Each row is a point. The window is the flat piece filled in between its corners: a triangle in 3 columns, a solid with four corners in 4, and so on. A path goes straight from each point to the next, and from the last back to the first. After which points does the path pass through the window?
In the rows, zero is written as 128.

Window:
[[111 118  71 130]
 [127  82 121 145]
 [118 165 176 103]
 [202 104 186 162]]
Path:
(1): [182  91 180 117]
(2): [114  97 104 106]
(3): [103 121 102 155]
(4): [109 127  91 165]
(5): [121 115  85 114]
(6): [187  77 147 151]
(7): [169  90 152 178]
(8): [186 120 211 174]
(9): [210  98 211 114]
(10): [158 123 179  96]
(11): [113 180 163 171]
(12): [116 153 153 134]
(13): [140 114 146  79]
(14): [153  57  92 134]
(15): [128  87 108 193]
(16): [149 129 172 192]
Through the window after points: 4, 10, 12

Window:
[[112 108 147 125  43 115  92 148]
 [209  64  86 112 125 106 129  97]
 [162 179 208 134 177 121 173 175]
 [117 189 179 178 141 196 193 193]
 [200 139 103 174  79 101  67 117]
 [106 202 129 145 169 131 194 185]
 [ 59  92 133 182 183 132 134 152]
 [139  92 104  31 139 187  55 148]]
Path:
(1): [109 158 160 148 150 135 161  93]
(2): [137 129 116 100 120 146 124  97]
(3): [176  82 117 114 149 129 103 231]
(4): [170 149 158 143 149 112 138 183]
(5): [145 175 179 126 125 154 130  72]
(6): [107 120 125 117 109 118 113  84]
(7): [150  87 118 136 113 107  95 160]
(8): [140 127 145 167 133 124 145 179]
Through the window after points: 2, 4

Window, 11 rows:
[[119 116 139  84 216 126  64 124 148 168 104]
 [105 138  60 106 193  60 118 154 148 142 130]
 [186 130 106  98 186  53 120 144 153 180 124]
 [ 83 153 133 177 124 163 124 126 108 131 120]
 [161   7 128 201 194  96 159  91 108  45 175]
 [105 109 108 122 121 145 140 142 165 107 131]
 [ 92 127 146 125 128 102  65 159 142 110 121]
 [ 31 185 144 135  66 115  98  85 199 120 143]
 [ 53  97 140 138  73 163 100  90  89 114 147]
 [115 134  72 153 116 147  76 113 131 110 126]
 [155 161 119  63 209 107  88 142 118 127 135]]
Path:
(1): [132 128  96 129 174 111  84 167 165 167 202]
(2): [122 107 127 105 159 119  74 138 148 143 174]
(3): [112 122 108 103 162  94 100 109 142 115  90]
(4): [118 128 113 117 139 105 135 106 116  75  70]
(5): [119 131 115 134 159 119  98 140 131 133 178]
(6): [113 114 120 138 149 132 102 135 142 132 190]
(7): [107 112 125 131 141 117 121 109 125 100 117]
(8): [104 127 121 117 138 108  95 100 114 108  92]
(9): [107 127 115 147 140 131  87 126 124 135 154]
(10): [148 109 102 134 206 118  96 158 129 141 179]
(11): [152  92 107 111 167 103 129 122 101  97  77]
(12): [134 136 118  90 165  73 124 116 121 116  65]
Through the window after points: 6, 12

Window (12 x 12):
[[ 49  61  45 162 243 193 132 102 116 107 128  77]
 [135 196 174 106 103 204 123 184  81 109  76 133]
 [165 116 177 136 109 127 131 132 135 142 155  75]
 [ 31 165 109  71 148 135  95 180  42  77 101 118]
 [143  96  89 157 197 105 249  97 196 149 127 115]
 [107 194 190 126 124 142 127 118  54 124  57 111]
 [132 142 197 122 162 146 138 125 114  82 122 147]
 [141  77  86  94  90  68  90  86 211  60  83  91]
 [132 240 152 145  84 148  92 126  87  61 134 113]
 [ 98  80  99  44  29  97 125  46 193  39 113  83]
 [ 93 166 185 177 112 142 140 146 162 103 115 102]
 [100 155 140 102 204 157 146 112 156 180 119 130]]
Path:
(1): [107 110 128 106  62 146  98  90  81 106 111 183]
(2): [105 104 119 119  89 123 119  96 158 115 117 156]
(3): [110 142 125  85 166 134 168  99 158 110 114  72]
(4): [122 121 120 113 159 135 145 107 164  85 110  76]
(5): [ 92  88  84 134 135 128 129 104 145 111 109 122]
(6): [101 102  95 138 101 136 131 111 143 131 117 187]
(7): [104 126 145  96 145 119 126 126 137  83 101  66]
(8): [132 203 172  81 143 120 160 169 130  83  83  68]
(9): [108 125 144 138  95 145 106 106 110 137 131 172]
(10): [ 86 123 125 141  86 139  92  96 126 124 119 170]
(11): [100 130 134  83 141 150 112 120 136  57 104  55]
(12): [128 172 158  98 136 154 149 164 154  90 101  51]
Through the window after points: 2, 4, 12

Window, 14 rows:
[[129 115 135  56 123 155 158  91 118 145 135 123 155 115]
 [176 165 193  63 170  56 144 236 200  22  42 164  92  51]
 [163 133 106  98 178  68 111 108 173 117 154  76 118 124]
 [146 101 108 117 179 155 118 177 138 153 140 151 122 161]
 [165 171  87 111 100 206 145 142  71  70 129 100 206  89]
 [200 195  95 128 160 170 144 116 199  72  43 146  18 127]
 [100  70 230 222 103 124 162  64 168 159 100  81  75 145]
 [119 120 106 137 115 119 144 150 121 190 135  61  92 108]
 [ 91 226 125 152  41 161 112 173 123 195 207 112 107 203]
 [104 140  77 151 162  87 150 113 123 133 108 130  96 140]
 [109 126 131  95 226 155 181 132 136 149 160  89 122 159]
 [132 160 114 114 174 132  88 122  81 137 122 102  87 129]
 [174 211 204 219  93  39 137 163 165 199  74 135  71 106]
 [180 118 124  90 100  95 168 134  52 109 142  70 154 138]]
Path:
(1): [152 138 152 103 131 121 160 132 144 101 143 123  83  76]
(2): [157 128 138 153 163 141 149 135 106 145 179 129  39  78]
(3): [122 154 105 131 125  97 118 160 154 150  79  76 145 173]
(4): [ 85 155 149 111 147 114 114 150 150 207  87  94 152 191]
(5): [156 140 109 146 124 133 148 110 122 133 157 106  92 119]
(6): [151 133 159 131 132  99 150 142 126 132 144 116 113 101]
(7): [ 70 146 111 134 125 139 112 138 139 173  69  66 171 186]
(8): [106 130 115 144 116 126 111 180 130 181  51  44 136 158]
(9): [170 158 133 128 128 110 148 105 117 101 153 152  86  90]
(10): [165 127 130 139 168 117 165  97 156 128 165 142  72  96]
(11): [144 159 112  87 161  99 109 152 157 111  94  70 131 152]
(12): [125 134 122 124 154 117 118 165 144 169  54 108 150 180]
Through the window after points: 10, 12

Window, 14 rows:
[[106 119  62  71  99  69 173 195 149 170 152 107 138 138]
 [110 133 112 104  53 152 147  99  56 157 137  50 153  30]
 [ 90 125 131 178 106 150 128 174 140 136 166 128  67  69]
 [ 57 176 110 129  70  55 190 124  94 180  76 125 196 111]
 [174 139 191 158 151 121 179 114 147 185 147 105 196 108]
 [156  92  93 150  41 141 131 109 130 105 140 160 178 140]
 [163 128 127 146  54  82  72  94 115  96 200 157 106  96]
 [ 99 116  67 160 200 122 180 179 167 164 151  50  70 203]
 [162 223  53  87 117 212 115 148 176  84 130  18 130 145]
 [130  77 138  72  47 161 166  97  72 188  99 131  52  69]
 [118  84 112  78 125 180 139  96  93 132 161 184 104 144]
 [ 95 109 149 106 166  72 192 131 178  96 111 123 174 162]
 [172 187  64 164 105 104 181 128  94  31 146 153 114 107]
 [172  67 128 131 197  90 109 122 162 138 131 170 126 110]]
Path:
(1): [121 107 156 144 122 132 101 238  87 108 121 128 115 127]
(2): [130 146  73 115 107  79 188  97 160 140 139 108 154 117]
(3): [125 110 115 108  96 162 166  76 147 142 165 173 112 101]
(4): [138  96 141 107 129 105 122 188  43 160  85  68 113 127]
(5): [129 148 125 112 118 142 124 159  97 129 115  89 138 157]
(6): [134 164  56 113  90 115 157 110 184 123 153 107 137  87]
(7): [117 117 103 135  93 114 162  55 142 144 175 116 114  80]
(8): [147 113 121  89  99 131 152 157  88 135  96 132 108 134]
(9): [122 123 153 103  86 142 144 192  69 125 138 113 150 119]
(10): [117 119  72 128 104 144 146  55 142 146 147 129 111  92]
(11): [129 119  80 151  86  98 203  46 170 126 177 149 144 105]
(12): [130 138 155 120 133 182  82 191  68 131 105  93 106 110]
Through the window after points: 3, 5, 9
